Each wall is flat, endless, passes through zero and stands at right angles to its row. A trip goes straight from one point to another. List the walls that it crosses, first one first.
In the rows, 128 means zero.

Walls:
(1): [182  90 163]
(2): [139 124 175]
(3): [106 137 123]
(4): [167 108  73]
(5): [168 136 111]
Trips:
[141 199 116] to [114  93 213] => 2, 5, 1, 3
[143 103 140] to [137 154 107] => 2, 1, 3
[169 102 135] to [128  90 135] => 5

Walls:
(1): [124 140 204 140 119 113]
(2): [ 86 152 137 166 172 142]
(3): [163 135 156  98 106 168]
(4): [173 169  92 113 210 104]
(5): [175 123  94 133 147 134]
(6): [126 138 143 153 157  83]
(7): [154  86 144 140  83 153]
(8): [185 144  77 141 112 140]
(9): [134 135 187 147 110  98]
Trips:
[ 88 126 175 139 106 175] to [ 81 115 115  97 116  92] => 3, 7, 2, 9, 1, 6
[116 155 173 132 140 165] to [102 138 136 108  72 113] => 7, 2
[136 178  90 130  89 194] to [119 144 131 157 178 134] => 2, 4, 7, 3, 6, 8, 1
[116 135  67 166 141 162] to [142 138 160 171  69 154] => 7, 4, 3, 9, 1, 5, 2
[117 136 123 128 123  82] to [194 174 141 158 127 105] => 8, 5, 3
[115 107  46 169 138 231] to [110 184 106 121 134 116] => 4, 7, 6, 5

Walls:
(1): [140  68  73 137 114  80 137 149]
(2): [149 139 110  79 164 159 148  96]
(3): [121  56 158 144  98 158 145 108]
(4): [139 120  71  94 109  78 138 113]
(5): [133 144 175 101 153 147  71 148]
(6): [ 98  92  80 111 102 125 105 168]
(7): [164 141 154 162 147 134 134 155]
Trips:
[ 95 151 142 146 140 120 113  85] to [171 137 162  89  81 123 158 135] => 2, 3, 4, 7
[134 179  92 165 159 166 157 149] to [160  88 102  98 150 110 138 103] => 4, 1, 7, 6, 3
[172 175 160 131 129 156 175 156] to [138 128  46  77 107 132 121  70] => 5, 4, 7, 1, 6
[158 119 170  68  84 101 187 136] to [ 91  81 115 118  88 177 135 129] => 6, 2, 4

Walls:
(1): [ 84 130  92 107  94 124 172  86 103 165  78]
(2): [141  90 169 131 109 122 182 112 101 135 143]
(3): [ 66  41 148  86 150 175 102  90 145  85 102]
(4): [152  75  98 224 149 162 140 121  85 186 111]
(5): [160 162  94 114 111 144  86 124 201  98 150]
(6): [137 149 108  89 129 131  96 101 134 132 143]
(7): [142 155 117 173 121 103  69 118 119 110 163]
(8): [109 146 117 138 136  89 127  64 166 173  82]
Trips:
[118  40 108 106 114 178 168 119 121 156 123] to [175  76 157 168 115 160 224 141  58  99 134] => 3
[121 105 149 158 155 126 129 125  98 147  85] to [135 127 164 120 196  73 106 157 134  95  89] => 1, 2, 4, 7
[149 123 140  93  64 120 151 144 141 169 172] to [151  93 162 125 202 185 141  95 169 125 127] => 1, 3, 4, 8, 6
[156 119 110 157 136 163 121  74 106 158 141] to [147 112 111 138 157  96 131 165 169 101 150] => 5, 1, 2, 8, 6, 4
[140 138 169  87 194 139 164 109 149 140 135] to [140 173 158 155 186 125  76 179 117 170 119] => 3, 2, 4, 7, 6, 8
[120 145 126  97 162 152 155 118 116 109 139] to [175 147 162 149  80 155  93 147  98 160 143] => 1, 3, 7, 4, 5

Walls:
(1): [141 137  89 106  94  79 119 138 116 177 197 121 181 126]
(2): [ 68 156 164 157 126  96  99 196 112 124 105 124 142 136]
(3): [161 172  92 137 113 145  60 124 192 114 146 177 171 172]
(4): [144 105 177 101 130 113 145  69 108 110 145  83 115 161]
(5): [ 85 109 141 110 177 136  88  53  78 134 137  82 143 148]
(6): [140 166 148  66 111 127 100 106 145 105  80 117  97 105]
Trips:
[131 125 171 143 110 156 141  59 102 147 139 104 134 160] to [180  82 146 132 167  82 130 131 163 172 133  80 147 130] => 1
[169 185 167  81  90 160 134  89 143 122 184 131 169 158] to [172  74 143 149  83  65 127 120 170 163 140 109 109 140] => 5, 6, 3
[100 101 136 147 153 143 171 136 137 114 103 167 111 152] to [167 144  19 156 141 115  43 121 127 142 135 107 165 165] => 3, 2, 5, 1
[167 117 130 126  81 144  86 128 126  64 143 109 148 120] to [137 174 143 122 114 148 117 124  85 136  93 106 125 134] => 1, 5, 2, 3
